Each row of a before or after table is a point. One or more steps were done to the points. Then noise was added and the rows were shuffled. The steps act on how far a point lies along the listed directions, d1 being the first. Name the steps. A step turns or swaps two directions, mirrors them in a line or flattens them onto one, adds a multiple of one to another, or multiplies one. Angles are multiples of 10 degrees, from the lower direction toward the higher: turns from -170 to 170, lines from 10 to 170 but not 90. Use the fewest steps. Two steps may share a direction if one is a turn and the other turns, adds or multiplies; they go together, in the order done. Otherwise the lowest direction goes first.

Directions:
(1): [-43,-22,14]
(2): [0,-27,-43]
(3): [27,-36,22]
Before, 12 rows:
[[50,-17,16],
[-4,15,-21],
[48,-3,11],
[40,-15,9],
[5,14,-3],
[30,-9,19],
[-21,-3,12],
[58,-9,21],
[-7,22,-5],
[14,6,-2],
[39,-10,0],
[7,-34,14]]
After, 12 rows:
[[-35,17,31],
[17,25,10],
[-60,29,30],
[-10,13,-2],
[-47,25,14],
[-21,-35,0],
[14,1,-36],
[-39,0,-18],
[-43,1,-2],
[-54,9,12],
[15,-1,31],
[2,20,5]]
Steps: swap d1 and d3; multiply d2 by 3

Directions:
(1): [1,-57,-12,-2]
(2): [53,-3,18,-15]
Before:
[[-44,50,4,17],
[27,3,3,-11],
[26,-2,3,-12],
[-41,22,7,7],
[-30,31,6,7],
[30,-2,9,-14],
[-9,-1,11,12],
[-7,45,9,-14],
[-28,60,10,16],
[32,-17,8,-3],
[-2,13,2,1],
[18,-13,0,8],
[-29,47,-5,3],
[-8,-14,-2,10]]
After (14 x 4):
[[10,-36,-2,2],
[-19,38,16,2],
[-10,4,-3,3],
[-52,39,-2,23],
[-6,-25,-16,-1],
[14,5,8,4],
[-6,-31,-10,-6],
[-26,32,8,7],
[-2,5,15,9],
[-36,42,-10,5],
[-41,53,5,16],
[11,-17,-2,8],
[-1,-26,-10,-5],
[-46,12,-12,-7]]
Steps: mirror d1 and d2 in the line at 40 degrees

Directions:
(1): [8,-52,-18,29,11,-31]
(2): [-22,21,42,22,19,-38]
(3): [20,-21,40,19,20,42]
(4): [-59,-6,-17,21,6,28]
Before:
[[-5,25,8,-11,-4,10],
[6,13,-4,-9,-6,-7],
[6,-3,-5,-3,-1,-21],
[11,-17,15,8,12,0],
[8,0,3,-1,-11,-20],
[-6,7,-5,1,1,-13],
[30,-11,-40,-15,-12,15],
[5,8,3,-7,-1,-17],
[4,-5,13,11,7,21]]
After (9 x 6):
[[17,5,14,-1,4,10],
[0,16,6,-11,-4,-5],
[5,-13,16,14,10,15],
[-4,-1,-10,-2,3,-23],
[-8,10,7,0,4,7],
[1,9,12,-4,3,1],
[58,6,-23,-34,-18,11],
[5,11,11,-3,-12,-4],
[-1,-17,-14,13,4,-13]]
Steps: turn d1 and d3 by -110 degrees; add 0.7 times d2 to d4
